Each row of a before or after table is a point. The points were changed in one or more steps. Then noise was added and the rows were shuffled. The steps act on how far a point lies along the listed directions, d1 being the first. Name the steps. A step turns or swaps two directions, mirrors them in a line or flattens them onto one, adds a multiple of one to another, or multiplies one. Angles are multiples of 10 degrees, from the lower direction toward the higher: turns from -170 to 170, lines from 10 to 170 but not 90. Use the fewest steps. Two steps may share a direction if one is a turn and the other turns, adds or multiplies; they go together, in the order done. Otherwise the lowest direction goes first.
In the rows, 128 means zero.

Directions:
(1): [127 148  70]
(2): [ 91 174 144]
(3): [ 79  93 117]
Before (10 x 3):
[[ 76 158 106]
 [100 102  83]
 [ 75  82  82]
 [116 137 126]
 [133 111 147]
 [184 106 143]
 [157 113 140]
 [166 127 157]
 [141 117 170]
 [122 126  97]]
After (10 x 3):
[[ 95 215  97]
 [ 73 142  68]
 [126 156  78]
 [111 126 117]
 [136 121 175]
 [188 116 168]
 [159 124 163]
 [110 194  78]
 [138  96 209]
 [164  92 174]]
Steps: multiply d1 by 2; swap d2 and d3

Directions:
(1): [ 81 128 121 180  97  98 184 121]
(2): [106 119 124 139 149 100 107 216]
(3): [133  86  43 103 116 112 129 122]
Before (9 x 8):
[[115 121 125 114 136 118  97 149]
 [102  89  66 132 130  84 129 211]
 [ 83 139 153 161 159 105 128 170]
 [128 164 202 143 138 140 156 136]
 [150 147 143 130  71 162 154  18]
 [133 117 105 129 113 140 111  56]
 [145 163 178 137 113 178 133  97]
 [ 97 116  71 173  71 117 184  58]
 [118  94  50 128 108 123 138 109]]
After (9 x 8):
[[127 165 202 143 141 139 152 151]
 [132 123 125  99 131 134  93 120]
 [112 161 172 172 100 153 160 113]
 [ 73 101  68 186 103  80 156 182]
 [110  93  51 129 119 113 129 138]
 [ 98 114 100 163  99 108 138  86]
 [ 78 134 134 198  59 101 196 102]
 [122 140 156 119 182 128  91 166]
 [165  90  76  70 154 124  76 181]]
Steps: turn d1 and d2 by 70 degrees

Directions:
(1): [136 146 123 197 133 108  93 179  86 156 175 157]
(2): [109  92 113 104  77 168  97 133 153 116 153 206]
(3): [109  74  62 132  93 133 124 133  97 124 152  60]
(4): [ 92 157  86 186 144 171 121 137 140  78  73 133]
(5): [170 104 153 150 154 138  64 115 178  85 160  93]
Before (11 x 12):
[[101 112 141  45  57 145 141 142 131 185 150 234]
 [118 120  93 121 132 143 126 106 131 102 104 107]
 [166 140 117 195 182 107  84 147 128 112 147  80]
 [134  81 130  57  84 147 155 115 122 112 122 138]
 [103 126 114 121 101 149 142 121 147 126 127 148]
 [120  71 125  91 105 174 119 111 173 107 134 120]
 [112 128  84 212 155 164  74 145 116 115 147 109]
 [122 120 167  70  94 107 134 123 146 167 174 226]
 [111 140  99 146 144 163 118 119 168  79  83 160]
 [118 122 127 135 132 146 131 109 139 112 105 153]
 [125 125 120  96  92 120 156 128 122 140 119 159]]
After, 11 rows:
[[114  92 107  84  88 172 144 120 126  87  97 141]
 [156 102 134 149 147 107  90 134  98 176 209  86]
 [ 70 127 104  85  65 183 137 146 143 142 111 244]
 [140 110 122  94 128 117 133 102 125 131 130  98]
 [113 130 111 106  94 131 153 129 125 129 108 166]
 [118 118 132 102 102 130 144 117 139 142 142 142]
 [137 109 156 109 128 123 137 105 131 141 127 141]
 [177 135 129 185 180  93  83 146 119 125 160  75]
 [126  67 131  83 103 169 119 105 172 112 136 118]
 [ 79 145 119 124 103 159 120 132 162 111 119 248]
 [166 110 163  69 133  89 137 105 143 159 157 134]]
Steps: mirror d2 and d4 in the line at 170 degrees

Directions:
(1): [ 84  74  72 128  91  89 146 119 163 150  55 111 124 139 104  86 131  66
 125 116]
(2): [167 131 103  94 146 119  62  65 113 112  72 187 105  93 170  93 120 142
 157 128]
(3): [ 51 138 105 147 156 170 128 117  88 137 120 116  46 133  91  98 132 182
 130 169]
(4): [ 76 190 170 141 130  69 146  94  72 119 106 112 166  64 123 117 153 120
 105  99]
Before (14 x 20):
[[ 72 162 133 141 116  80 117  60  82 124 103 134  82  82 137  99 125 138
  129 121]
 [107 123 120 139  91  78 149 119 162 136  77 126 182 126 110 121 155  58
  105  93]
 [ 51 199 137 144 147  75 111  71  70 116  68 149 114  47 134  92 149 150
  137 139]
 [166 162 171 135 161 145 125 137 112 124 173 115 147 148 167 157 109 146
  128 121]
 [228 139 156 113 133 111 115 133 158  81 133 154 176 124 180 162 121 138
  136  97]
 [204 120 132  95 170 184  78 130 140 106 183 167 107 148 136 145 100 192
  144 165]
 [131 141 114 115 164 167  94  99 119 123 122 158  94 141 122 128 110 183
  140 177]
 [ 56 152 107 155 159 126 143  75  72 129  78 139 103  77 109  78 143 130
  122 130]
 [182 137 160 119 117 100  90  91 126  82 104 152 168  81 159 106 119 129
  133 105]
 [166  89  87  85 146 131  96 111 123  86 159 168  72 148 150 109 106 139
  168 130]
 [ 77 168 138 131 126  46 160  58 101 116  55 112 193  57 120  74 170 117
  119  82]
 [132 124  98 104  78  40 117 100 158 115  21 122 200 100 155  90 136  86
  125  87]
 [174  95 136 120  73  42 127 132 170 135  84 114 232  96 168 140 119  44
  109  67]
 [206 138 136  87 162 180  86 120 121 108 170 181 120 144 164 146 105 171
  155 122]]
After (14 x 20):
[[ 80 180 132 160 175 144 135  79  59 116 115 147 103  68 122  99 143 161
  127 140]
 [164 189 197 140 135 126 124 127 122 111 171 146 194 107 135 175 156 139
  111 111]
 [198 206 181  97 136 100  90 116 104  77 136 148 207  83 191 155 134 181
  131 106]
 [148  66  60  89 107 129 108 116 172 135  68 162 111 159 132  88 113  87
  148 108]
 [114  99 107 137 123 100 148 122 153 148  87  92 139 161 138 108 112  70
  122 105]
 [169 123 143 120 108  92  92  84 137  83  84 145 163  80 152  90 121 106
  133 109]
 [190  90 107 114 103  79 130 126 187  95  73 142 172 133 157 126 127  86
  134  88]
 [141  46  53  98 120 123 103 120 189 138  80 140  99 164 105  86 101 102
  140 145]
 [153  76  71  83 142 124 102 109 130  92 145 166  69 148 143 105 105 126
  168 130]
 [ 59 201 149 138 153  75 108  70  64 118  75 150 112  44 138  96 150 152
  141 142]
 [119 214 187 129 157  79 143  61  72  95 126 126 200  50 143 112 171 179
  119  91]
 [ 82 173 146 140 122  93 111  58  73 116 126 140  79  80 149 112 121 151
  131 123]
 [221 155 192 117 115  86 109 141 133 109 162 132 237  87 191 185 118 111
  113  81]
 [104 107  85 116 140 141 103  89 142 136  82 151  91 147 107  98 111 143
  136 174]]
Steps: multiply d1 by -1
